Each wall is flat, endless, passes through zero and stands at right angles to its row. A trip goes straight from one point to another. List the walls that it crosses, first one first.

Walls:
(1): [-49  27   1]
(2): [-33 -37  -7]
(3): [-19   8  -1]
(4): [26 18 -7]
(5): [  6  -1 -13]
(6): [ -5 -32  46]
(7): [ 19  40 -27]
(8): [-54 -37  27]
(9): [-36 -36  24]
(10): [-17 -65  24]
(11): [-26 -23 -27]
Trips:
[34 17 30] to [-22 -45  27] => 7, 10, 9, 8, 4, 2, 11, 3
[-27  12   7] to [-46  -1  36] => 10

Walls:
(1): [ 63 -30  -4  77 -15 -29  24  41  -3   7 -26 -29]
(2): [-10   8   3  15 -32  10  -7  31  45  22  12  -4]
(3): [-26  47 -20 -15 -18 -26 -31  -2 -13 -28  38 -33]
(4): [ 13  34 -38 -49 -24 -29   8   6  34   7  -8  31]
(5): [ -5  -5  22   8  41  37  41 -43 -54  35 -35  36]
(6): [ 17  22 -10  22   2  23 -29  15 -52 -26   3  -8]
(7): [-11  50 -16  -1 -23 -24 -21  16 -18  -6 -43  -4]
(8): [  1   0   3   0  25  -7   8 -16  15 -24  -3   7]
(9): [  2  13  62  72  19  32  34  30   8 -36   0   3]
(10): [-40 -18  -5 -29  -5 -32  -4   3  32  -9  15  34]
(11): [ 14  -5 -15  18  15  27  32   0  45  -4  24   8]
Trips:
[  4 -16  23 -28  -4 -12  15 -16 -10   6   3   2] to [  9 -12  21 -50   4 -10 -20  -7  -4 -19  25  11] => 3, 5
[ 30 -14   3  -1  20  20 -28  43  -7  19  16 -32] to [-28  10  -9 -35 -25 -32  27   9   7   6  -7   0] => 11, 9, 3, 4, 7, 6, 10, 1

Walls:
(1): [  1  14  14  24 -35  -3 -36 -34 -49   6  41  -3 -19   3 -23 -10 -11 -13
 -13  34  25  33   7  34  26   5 -24 -22  28  34 -15  13  20   0  -1  12
   4  21   0  11 -57  28  18  -6  19   9 -41   2]
(2): [ 20  42 -41  23 -13  22   2 -41   2 -10   0  59  -4 -50   8   9   8 -13
  35  -8   9   1 -19 -21 -20  17 -42  16  42 -53 -20  25   6   6  25   5
  28 -13 -51 -29  17  14 -49  16   6   3 -15  29]
(3): [  2   9  13  13  -7  -1 -13 -11  17   7  25  34 -23  -1  12 -31  10 -19
  31 -35   7 -12 -13 -36  14  -5  -6 -45  51 -22   1  -2  -1 -30  39 -34
   0  24  30   3  41 -22 -24 -51  35  38 -10 -18]
(4): [ 30  27   1  11   7  28  47 -31 -34  14 -15 -16   0   6 -25  -6  10  -5
 -25 -14  36  21  35  20  14   6  -4 -15 -28 -28 -36  16  15  43 -53  -3
  60 -52   5 -14  41  55   3   6   5  28  -7  44]
(5): [-10 -10 -19  -5 -18  -4  16 -45 -14  -6  20 -18  44  19  20 -19  48  33
  -1 -32 -15 -12 -12   7   4  12  24   6   1   5  16  11   8   0  -7 -30
  -2 -34  40 -26 -16  12 -26  16  13 -34  27 -10]
(6): [ 24  -3  31 -32  -3  -4  11   0  17 -33 -14  10   1  12 -11  -9  10 -28
 -44  13 -20  28  34 -44 -26  -9   2   1   7  -6 -31  30  15 -28  42 -35
  15 -20   4  -2  -9  12  34  -4 -54  21  31  -8]
(7): [ 29  -8 -19   4  -8 -28  21 -16 -34   2  -3 -22   7 -30  46  -9 -33 -10
  15 -35  34  19  51  29 -49 -14   0 -29  10  26  17 -45 -15   6 -40 -22
  31  19  -1  23  22 -31  95  19 -26 -11  -3 -21]
(8): [  4  15  -2 -40  20   7   4 -23 -25  25 -21  -6  -5   4  23 -26 -39 -28
  40  13   6  -4  27  34 -23  -4   9 -20  13 -23  -4 -32  33  12   8 -46
  27  -3 -12  19  -2 -63  11 -16 -39 -18  16  16]
(9): [  7 -10  -9  -1  24   9  37   9 -19   7   2  -1 -37  17 -24 -19  15   3
 -45  -6 -82  18 -30  -3  -6 -34 -17  -2  34  38 -18   6   2  -8  10 -41
 -14  39  -1   9  28  19   0   5   3 -18  34 -17]
(10): [-46  43 -35   1  -6  -7  -8  11  17 -17  -3   1 -15   3 -26  16 -27  37
  26  15  -6 -13  23   0   8 -41   4  30 -28   0  10 -19   0  36 -17  25
  -9 -10   4 -18   1 -20  30  -5 -41  20  -3  -8]
(11): [ -5 -18  14 -24  29  10   9  16  42  -8 -15  14  35 -32 -12 -13  -9  47
  -1  -9  36  54   8  -6 -44 -12 -71 -29  17 -30   8  11 -11  30  14  38
  21   4  -6  60  -1  35  -9   9 -29 -14  -7   9]
Trips:
[ 10  25  -9  20 -21  13  44  12 -13 -41  56  28  38   5  16  37  32 -16
 -24 -15   9  31 -21  -5  52   3  41  14  31  22   3   8  16 -66  10   8
  -4   9 -36 -28   2 -28   7   2  24  60  16 -27] to [ 31  -8  44 -12 -11 -43  26  31   2 -28  -5 -27   0  12 -37 -21 -26   7
  36 -20  48  22 -11   0  12 -34  -1  19 -56 -26 -28   6 -24 -21  19  50
  -9  17 -26 -37  -5  -1 -11  41   1 -21  14 -28] => 9, 5, 1, 3, 2, 10, 11
[-19 -27   2 -49  10  35   2 -32   4 -25 -25  12  12 -24 -38  25  11  -9
  15   9   6  11 -23  13  10 -15   3  24 -11   0   8  23  40  66 -18   1
 -23 -25 -42   9 -18  34  -2  18  -3  19  18 -33] to [  5  31 -20  -2   7  27 -18 -30   7  20 -21   2  58  24 -18  -6  10  16
 -17 -38  24 -14 -31   7 -21  30  -8 -21 -18  28  15 -15  -3  23 -32  13
 -47   9 -12  21 -43  -4  58  13   5  17 -26  12] => 1, 6, 2, 7

Walls:
(1): [-31   9 -29 -48 -12  14 -29  40  21 -10  71 -34   5 -21   6  24 -14   0
  -3  43  21 -22  51 -10  18  16 -16  29 -76  76   6   8 -52 -32 -35  -3
   8  -4 -11 -21  21  26  10 -10  37 -38  32  12]
(2): [-42  39  11 -19 -14  12   7  -2  21  21  -8  21  23  18  51  20 -58 -14
 -35 -19 -18  21  63 -31  20  29 -12  19 -34  -5   7  23  30  33   8  -2
 -30  46   6  12   9  14  36 -24  -1  31 -13  14]
(3): [-14  10 -64  28 -20 -20  17 -15 -13  -8  35  19 -40 -69   4 -20  11  20
  33 -12  25  19 -37 -17  11  31   1 -29  -9  50   7  -7 -11  32 -51   3
  -2  32 -39  45  20   3 -11  -3 -25  41   8   6]
(4): [ 15 -83 -11 -21   9  12  27  45  21   3 -27  24   7  25  27  -3   2   0
 -15  17  16 -22 -24  10   4 -10  -5 -43  10 -22  38 -21   5  24  42  31
  -1  11 -44  -3  -3   7  11  -2 -26 -13 -19 -38]
(5): [-16  30   3 -56 -11  -2 -15  -5  84 -25  39 -13   1   4   1  59  26  57
  30   3  18 -23  21  28  50 -48 -37  51 -21   4 -21   0 -25  21 -29 -14
 -27  -2  -4 -18 -27  -2  23  20  -1 -23   6 -55]
(6): [  2  10  -2   8  43 -20   5 -35 -30  60  19  -6  47  25 -18 -57  -5  25
 -10   6 -27   3   0 -16  32  23  17  -6  51  -1 -30   3  22 -17  25   7
  26 -58   5  16   4  21 -14  -1 -56  31  20  22]
Trips:
[-45  70  13  28 -32  -2  22  19 -27   4 -43 -29  24   0  -5 -19  45 -49
  13  15  53  -9  14  -2   0 -16  -8 -32   1 -29  26   3 -15  -2 -23  -5
   0   2 -36  42  44  28 -14  40  29  39  -3   0] to [  9  50  49   9 -18  11 -44  11   5  26   5 -28 -26 -19  27  21 -13 -13
 -29  16   0 -22 -27  29  -8  13   3 -15 -27 -40  30 -15  12 -19  -2  17
 -30 -32  -4 -20 -18  33 -27 -32  18 -20 -17 -23] => 1, 3, 5
[ -2 -25  25  13   2  31 -11 -59  -8   5  16  34  26  65   6  43 -16   7
 -19   3 -19  -3  19 -27  18 -24   5 -12 -12  -5 -12 -23 -54  -8  15 -26
 -22 -22 -24 -42  10 -17 -41 -28  37  -7  42 -10] to [-20  58 -14  56  30  13  24 -14  41  18 -13  17   6 -13  12 -23  35 -11
  47 -17 -12 -33  21  17  20 -18 -40   6 -31   1 -10  11  13  -1  51   0
  -2   4 -19  -8 -36  24  38  34 -20 -13  -7  15] => 1
[-31 -33 -16  25  25  21  34  47   6 -21   5 -41  33 -18 -29  13  -8 -50
  13  34   3 -21  -1   8 -10 -32   4  29   8  64 -13 -24 -12  -5 -14 -14
  15 -24 -27 -35  17  36 -20 -18  23 -37  -7  -2] to [  7  52  29 -13  47  -4  42  -1  34 -16 -22 -58 -29 -29  14  58 -31 -40
  14  22  27  57 -11 -11   4 -21 -20 -17 -41 -25 -29 -30 -25   0  -2 -44
  16   7  -3  46  -4 -10  12  -7  24 -37   3 -14] => 4, 2
[-14  16 -34  23  25   7  17 -13  18 -55 -21 -23   0  54  22 -24 -31 -18
  13  30  76  -1  -5 -24  -2 -45 -50 -11 -47   6 -38 -29 -30  25   9  -5
 -19  51  21 -15  32 -17  19  22   6  39 -47 -29] to [ 35   5 -42  20  78  27  31  35 -13 -13 -20  14 -13 -18  24 -28  -4 -21
  27  -9  44  14 -29  24  24  18 -11 -52 -57 -12 -18 -15 -18  41   6 -26
  10  29  14  -3  37   4 -36  39  12 -36  17  -8] => 2, 5, 1
